Each row of a before or after table is a point. One or more steps were done to the points. Then noise was added and the rows were shuffled. The steps act on how far a point lies along the listed directions, d1 being the first. Write out the steps. A step turns or swaps two directions, mirrors them in a line or flattens them onto one, adds a multiple of one to another, or multiplies one. Angles are multiples of 10 degrees, from the lower direction toward the higher: turns from -170 to 170, lines from 10 to 170 but not 90. Use the fewest steps. Two steps may share a direction if one is a turn and the other turns, adds or multiplies; they go together, in the order done. Otherwise the lowest direction goes first.
In the rows, zero is written as 128.

Directions:
(1): [170 105]
(2): [151 170]
Before:
[[186  90]
 [ 96 102]
 [116 134]
 [ 84  92]
 [114 128]
 [ 88 117]
 [116 139]
 [106 113]
 [153  90]
 [125 145]
 [189  79]
 [190 110]
 [112  83]]
After:
[[119  89]
 [119 133]
 [113 126]
 [196  73]
 [111 143]
 [107 109]
 [121 151]
 [115  76]
 [162  77]
 [177 116]
 [115 114]
 [139  64]
 [187  85]]
Steps: add -0.7 times d2 to d1

Directions:
(1): [153  82  92 150]
(2): [145 146 152 186]
(3): [159  98 176 108]
(4): [180 162 109 110]
Before (10 x 4):
[[110  69 150  76]
 [157 133 172  39]
 [121 124  92 122]
 [167  95 170 129]
 [130  99 148 171]
 [ 76 183 130  97]
 [157 166 175 152]
 [136  98 160 185]
 [133 140 115 149]
 [143 110 162 100]]
After (10 x 4):
[[166  90 104 141]
 [110 131 156 115]
 [ 58 178 111 136]
 [105  64 121 163]
 [192 138 139 154]
 [127  87  98 149]
 [171 132 134 144]
 [143 146 139 119]
 [174 157  74 135]
 [ 92  66  57 139]]
Steps: swap d1 and d3; multiply d4 by 0.7; turn d2 and d4 by 70 degrees

Directions:
(1): [147 105 135 165 168  74]
(2): [120 109  50 142 133 137]
(3): [145  60 138 116  87 127]
(4): [ 83 129 141 187  94 128]
(5): [ 67  98 139  99 163 128]
(6): [110 147 110  99  94  66]
Before, 8 rows:
[[101 154 125 109 184 155]
 [115 144 177 148 125 133]
 [129 111 152 137 113 153]
 [121 126  69 130 178 106]
 [150 143 129 101 181 124]
 [132 108 105 107 170 123]
 [105 123 126  94 184 111]
 [121 144 124 116  45 134]]
After:
[[ 97 165 116 128 167  65]
 [120 168 125 146 206  89]
 [110 164 170 110 136 145]
 [186 101 115  94  64 170]
 [ 79 224 103 119 218 109]
 [129  79 150 100 107 149]
 [113 111 106 141 151  91]
 [ 89 175  79 183 163  95]]
Steps: turn d1 and d4 by 60 degrees; turn d2 and d4 by 20 degrees; multiply d3 by 2.5; turn d5 and d6 by 60 degrees

Directions:
(1): [110 140 191  74  95 147 106  98 130]
(2): [129 158 117 158 141 158 151  50 103]
(3): [164  82 184 146 155  87 145 104 126]
(4): [112 124 151 122 123 152 189 166  67]
(5): [156 207 158 129 158 114 141 153 147]
(6): [105 127 159 194  85 148 142 139 171]
Before:
[[111 129 159 116  99 109 100 138 183]
 [ 71  58 110 197  25 165 114 156 157]
 [141 198 143 154 137 123 180 217 119]
 [119 112 118 130 133 111 113 116 124]
 [107 102 130 144 111 121 150 123 107]
 [112  87 143 136 117 136 142 157 135]
 [111 137 191 105 110 126 114 108 143]
 [111 138  93 115 131 149 139  78 101]
 [124 187  85  56 123 143 121 134  72]
 [158 155 114 119 179 107 137  85  96]
 [136 156 149 107 149  87 121 143 120]
 [130 198 130 108 128 175 125 184 144]
 [121 164 153  99 105 104  93 127 143]]
After (13 x 9):
[[141 191 115 112 130 151  94 190 180]
 [131 184  79  49 123 124  83 130 111]
 [107 147 108 103 125 157 126  44 107]
 [110 106 193  87 102 100 106 191 158]
 [137 227 108 165 138 140 166 188 125]
 [109  88 124 139 115 134 138 180 138]
 [103 115 121 139 106 135 150 119 105]
 [133 130 159  97 108  69  85 187 164]
 [146 174 134 113 172 135 149  44  76]
 [ 81  52  98 208  35 151 103 154 173]
 [121  93 160 118 109  72 100 203 197]
 [136 148 141 108 149  81 124 168 117]
 [121 109 126 131 135 110 121 112 117]]
Steps: turn d1 and d2 by -40 degrees; multiply d2 by 2; turn d3 and d4 by 40 degrees

Directions:
(1): [177 137 140  75 155 168 130  95 180 122 101 164]
(2): [116  97 173  66 106 133 137 152 147 126 193  98]
(3): [105 139 124 126 184 162  45 119 110 120 165 124]
(4): [110  71 143 170 121 188 138  87 146 137 110  85]
(5): [124 166 170 150  87 125  97 128 155  51 111 113]
(6): [120 124 142 106  80 100  65 107 136 191  93 126]
Before:
[[159 184 111 127 191 125  83 147  99 119 106 184]
 [108 131 147 109 180 152 142 157 106  53 189 123]
 [182 132  97 143 198 166  94 112  97 188 100 160]
 [121 126 161  93 144 146 105 115 132 118 164 126]
 [159 152 108  73 135 102 126 127 146 162 101 188]
 [ 49 101 117 146 154 117  94 158  80 134 187  90]
 [139 121 114 198 138 183 118  86 137  80  71 123]
 [144 133 127 141 123 132 123  85 148 115  77 139]
 [121 170 132  88  95  75  47 116 173 176 111 146]
 [139 108 123 129 158 145 135 114 129 136 137 125]]
After, 10 rows:
[[137 156 124 151 147 133 107  92 119 121  94 154]
 [103 165 125 112  61  42  44 123 154 199  97 135]
 [145 166 107 160 203 157 169 129 112  38 109 167]
 [141 137 126  50 119  97 103 134 144 178 128 169]
 [134 105 156  97  94 124 133 104 158 132 117 116]
 [146 109 121 130 151 139 151 111 131 140 123 131]
 [ 85 124  72 209 156 103 160 146  76 123 109 127]
 [183 148 130  94 120  86 190 167 124 148  89 178]
 [199  92 119 103 116 123 194 137 121 223  91 145]
 [151  77 153 130  85 168 193 112 166 101 104 105]]
Steps: multiply d6 by 1.3; turn d1 and d6 by 20 degrees; turn d2 and d3 by 120 degrees; add 0.3 times d3 to d5

Directions:
(1): [ 74 134 123  87 122 119 167 113  86 131 131 137  73  70 122 152  83  74]
(2): [113 136 163 134  55 125 181 140 142 104 192  78 108 140 158  99 121 158]
Before, 11 rows:
[[105 126 114 102 161 129 123  89 107 151 114 148 113  82 118 167 114  80]
 [121 129 127 116 143 128 135 121 115 120 121 136 105 109 124 142 111 105]
 [169 114  97 145 189 127  69 126 135 141  70 165 171 149 108 143 150 132]
 [107 124 128 107 127 129 145 135 116 133 132 139 116 106 131 134 108 114]
 [127 126 118 120 130 125 134 123 126 130 121 127 119 120 125 127 117 117]
 [136 131 110 143 154 124 111 136 128 137 113 137 140 135 121 136 138 135]
 [124 135 145 127 111 135 140 134 139 123 147 121 114 136 137 115 128 138]
 [159 124 115 138 163 128  86 125 152 142 110 145 162 139 111 127 157 142]
 [145 132 115 135 163 128 102 130 125 146 109 145 150 134 119 129 148 126]
 [163 112 111 138 174 129  89 132 147 136 105 135 177 159 136 125 153 148]
 [110 126 117 115 149 126 114 106 116 135 111 143 116 111 117 144 126 107]]
After:
[[119 121  99 106 196 133  91  86 108 163  85 166 133  87 104 176 124  76]
 [160 111  95 127 202 129  73 127 134 145  80 157 175 143 123 140 148 126]
 [140 130 103 140 172 124 100 134 122 142  95 151 141 131 113 144 139 125]
 [128 127 118 121 136 127 129 122 126 132 119 131 124 121 122 127 119 117]
 [118 137 155 128  91 133 155 139 142 117 165 106 109 136 145 105 125 147]
 [175 109  67 134 250 127  32 114 117 159  18 207 180 131  83 170 149 100]
 [147 127 100 131 192 126  82 125 117 157  84 165 154 127 107 145 147 111]
 [128 126 121 120 153 129 123 122 115 123 112 140 111 112 122 146 115 105]
 [119 124 109 119 175 126  96 102 113 141  92 160 126 114 109 152 132  99]
 [158 120 102 132 191 129  69 118 139 152  84 169 161 126  99 143 152 123]
 [112 124 127 111 126 132 142 137 120 130 133 139 120 111 132 129 114 119]]
Steps: multiply d1 by 0.7; multiply d2 by 2

Directions:
(1): [ 80  56  63 169 130 117 128 161  84 111 105 133 138 130 130 106 178 117
  95 118 157 134 150 192]
(2): [ 73 120 182 133 184 157  58 102 139 115 139 117 126  78 169 154 176  92
 115 112 125  83 134 116]
(3): [112  66 167  98 119 177 120 106 113  91 109 129  93 171  89 173  72 169
 107 147 106  93 142 169]
(4): [135 128  91  35 120  73 129 116 116 126 156 122 148 138  84 150 197 133
 119 115  86  71 121 124]
(5): [132 168 183 143 106 122 141 142 120 131 152 144 144  71  85 107 118 103
 130 107  96 119 100 236]
Before, 9 rows:
[[134  87  91 142 114 127 140 153 100 116 112 134 111 163 116 138 114 175
  141 149 130 127 156 150]
 [129  97 133 109  90 127 150 147 102 109 133 121 132 128  74 127 116 145
  100 123 117 121 110 210]
 [148 142  99 108 118 105 152 137 152 141 134 126 131 157 146 115 131 146
  144 131 118 130 125  66]
 [145 128 142 175  99 162 157 157 102 109 112 137 127 132 123 101  49 142
  134 130 129 178 103 195]
 [127 134 136 164 152 164 128 143 122 137 122 133 112 135 188 135 113 123
  156 139 185 157 138  61]
 [158 107 128 177  94 145 163 148 123 120 101 137  90 174 106 107  46 169
  142 162 134 187 125 155]
 [106 102  23 116 114  57 134 130 101 137 123 121 140 145 134  89 249 113
  118 137 129 127 139 137]
 [122  73  51 119 139 138 125 116 115 128 101 135 116 174 143 131 114 165
  122 156 157 155 160  71]
 [162 138 157 128 102 142 130 125 137 129 145 124  95 149 130 152  65 141
  151 136 129 138 107 124]]
After (9 x 24):
[[ 83 105 181 115 157 130  69 113 116  96 151 121 114  88 112 146 178 108
  111 117  84  68 117 190]
 [110 147 194 114 139 151  97 126 110  98 155 128 145  72 120 136 126 109
  120  99  85  94  90 200]
 [ 98  94 127 161 132 128 100 143 108 116 142 126 116 108 150 137 153 103
  123 112 146 115 119 177]
 [130 159 205 130 145 162  97 111 160 127 146 105 123  84 152 141 112 115
  130 119 132 126 101 105]
 [107  93  78  56 157 114  91  93 116 122 139 128 135 135 121 155 182 141
  115 132 107  87 147  87]
 [122 102  84  85 111 100 156 161  72 120 142 141 142 144  94 134 179 130
  127 117 134 101 127 170]
 [100  68 105 124 130 144 129 138 122 107 113 127 116 170 142 133 128 150
  112 135 124 109 148 120]
 [118 135 149 105 156 126  90 122 129 121 146 121 120 111 140 161 162 140
  150 133 104  78 142 111]
 [167 138 137  62 104 137 133  66 156 129 116 115  79 206 127 156  94 179
  152 182  98 123 132  47]]
Steps: turn d4 and d5 by -50 degrees; turn d1 and d4 by 150 degrees; turn d2 and d3 by -130 degrees

Directions:
(1): [176 122 119  89 109 170 146 115 132 142 194 193 138 134 161 140 127 157
 162 103 140 120  68 194 119 199  84 103 133 135 153 152]
(2): [117  91 117 184  93 130 192 178 109 129  97 110 166 174 142 110  92 134
 119 130 142 118 148 118  65 110  60  91 167 156 144 183]
(3): [ 72  97 168 125 104 112 124 146  88  73 140 150 186 148 160 147 131 102
 167  86  85 115 151 152  92 135 152 166  40 116 153 117]
(4): [126 215 138 122 158 139 164 129  64 110 177  76 122  85 152  97 125 152
  98 101 105 137  92 103  98  92 103 100 112 118 186  94]
(5): [143  87 151 146 127 106 146 107  85  93 140 162 150 122 147  97 144 193
  74 148 160 163 151 141  98 153 166  95 152  51  70  90]
(6): [139 149 129 142 181 116 172  90 159  90 120 159 117 131 129 182 199 124
 117 133 131  87 141 159  65  93  96 130 124 195  83  86]
Before:
[[110 217 137  93 180 132  89 122 114 124 157 104  89  61 117 124 133  87
  163  86  85 153 100  87 179  80 170 161  82 120 186 102]
 [ 91 126 145 129 134 127 118 127 114  94 117 126 155 109 129 132 131 144
  116 130 124 125 147 114 111 106 156 153  80  97 114 105]
 [121 182 148 110 168 134 105  94 116 105 159 124 120  78 127 121 148 143
   91 124 136 143 125 111 142 119 158 102 117  95 107  77]
 [131 122 132 132 135 126 178 111 117 125 133 153 145 144 155 144 142 164
  129 111 126 124 122 143  86 146 105 115 145 124 114 107]
 [179 140 123  78  91 197 165  98  75 151 249 175 137 107 181  94  84 201
  117  83 167 143  36 177 116 211  82  63 150  72 188 160]
 [136 173 133 122 145 120 150 113 125 132 113 102 111 102 131 107 124 146
  111 140 125 137 126 116 100  81 127 126 118 131 112 108]
 [147 109 117 106  86 153 124 148  56 158 177 109 150 116 159  78  78 169
  112 125 148 167  99 123 171 164 135 102 175  61 183 162]
 [120 146 122 120 143 138 127 127 143 123 122  99 113 113 104 136 141 128
  113 133  95 138 136 108 134 106 127 135 123 130 145 113]
 [ 94  48 144 164  99 124  92 144 145 100  76 170 169 168 122 142 118 121
  145 161 122 138 188 135 119 155 165 179 122 106  63 135]
 [109 119 146 121 123 115 138 118  68  71 166 126 155 140 164 129 138 166
  102 103 129 120 119 138  66 149 146 110 106 104 143  99]
 [136 129 155 116 152 114 125  89 132 123 121 128  94  97 134 129 152 123
  116 133 126 142 131 112 143 119 154 130 123 124  78  97]
 [139 116 151 135 143 112 130  91 129 121 121 134 117 146 129 125 179 153
   86 146 140 129 163 147 115 126 164 139 129  96  64  91]
 [112  77 144 125 126  99 103 118 133 106 104 163 157 145 129 138 138 145
  124 147 159 135 172 153 136 147 186 146 123  99  69 109]
 [129 131 138 158 128 121 159 109 124 112 104  97 133 127 118 115 159 150
  106 126 132 156 157 107 112  98 118  99 153 136 103 113]]
After:
[[158 108 128 119 108 145 137  95 154 134 135 150 131 137 125 132 160 153
  147 116 142 152 126 153 137 159 113 107 151 143 101 136]
 [151 109 125 128 108 131 156 122 146 146 107 148 133 139 137 115 112 154
  131 149 152 132 127 146  93 126 110 116 141 133  94 150]
 [134 184 154  91 156 166 103  99 100  89 197 164 132  90 155 144 152 151
  145 106  85 137  92 158 117 160 145 161  70 106 136  68]
 [107  93 118 117 106 130 124 131 145 103 130 147 147 179 145 182 137 107
  162 102 125  75 117 159  81 152 109 144 102 189 150 153]
 [106  88 135 203 117 108 195 181  70  98  96 126 170 146 146  80  95 147
  107 119 146 164 168  92  60  88 110  85 172 100 133 163]
 [147 131 145 129 130 140 175 118 109 132 144 127 118 115 162 113 123 137
  125 113 128 135 104 126 101 130  88  94 140 143 123 136]
 [122  91 100 106  68 151  81 168 119 194 123  93 138 141 124 110  62  98
  160 130 132 143 118 107 219 148 138 151 164 116 191 208]
 [128 129 121 146 111 159 167 150 125 132 139 133 161 142 145 121 101 135
  120 118 153 117 121 131  92 136  61  69 158 148 141 169]
 [161 163 131 107 133 161 163 109 127 144 177 135 119 146 153 132 157 149
  128 107 123 102  98 174 101 146  85 120 122 148 142 130]
 [136 184 138  80 151 147 139 111 103 113 188 143 141 108 161 141 135 150
  147  95 125 117  88 170 118 142 116 127  94 142 162 102]
 [117 134 121 115 139 128 144 113 163 146 110 140 123 147 128 176 143 114
  165 108 108 103 122 134 126 134 110 153 123 169 125 120]
 [132 101 125 137 120 136 149 132 131 117 123 128 136 134 119 124 136 157
  101 141 122 147 144 125 108 131 117 111 150 108 124 125]
 [ 77 120  86 131  79 158  86 168 192 206  71  61 108 161  80 143  49  30
  178 116 121  93 130  72 194  89  94 171 128 194 199 236]
 [117 116 137 124 122 150 150 128 119  98 145 162 169 128 152 146 132 159
  132 115 132 109 121 155  81 134 102 130  93 124 124 132]]
Steps: turn d1 and d5 by -120 degrees; turn d2 and d4 by -130 degrees; add 0.5 times d3 to d6
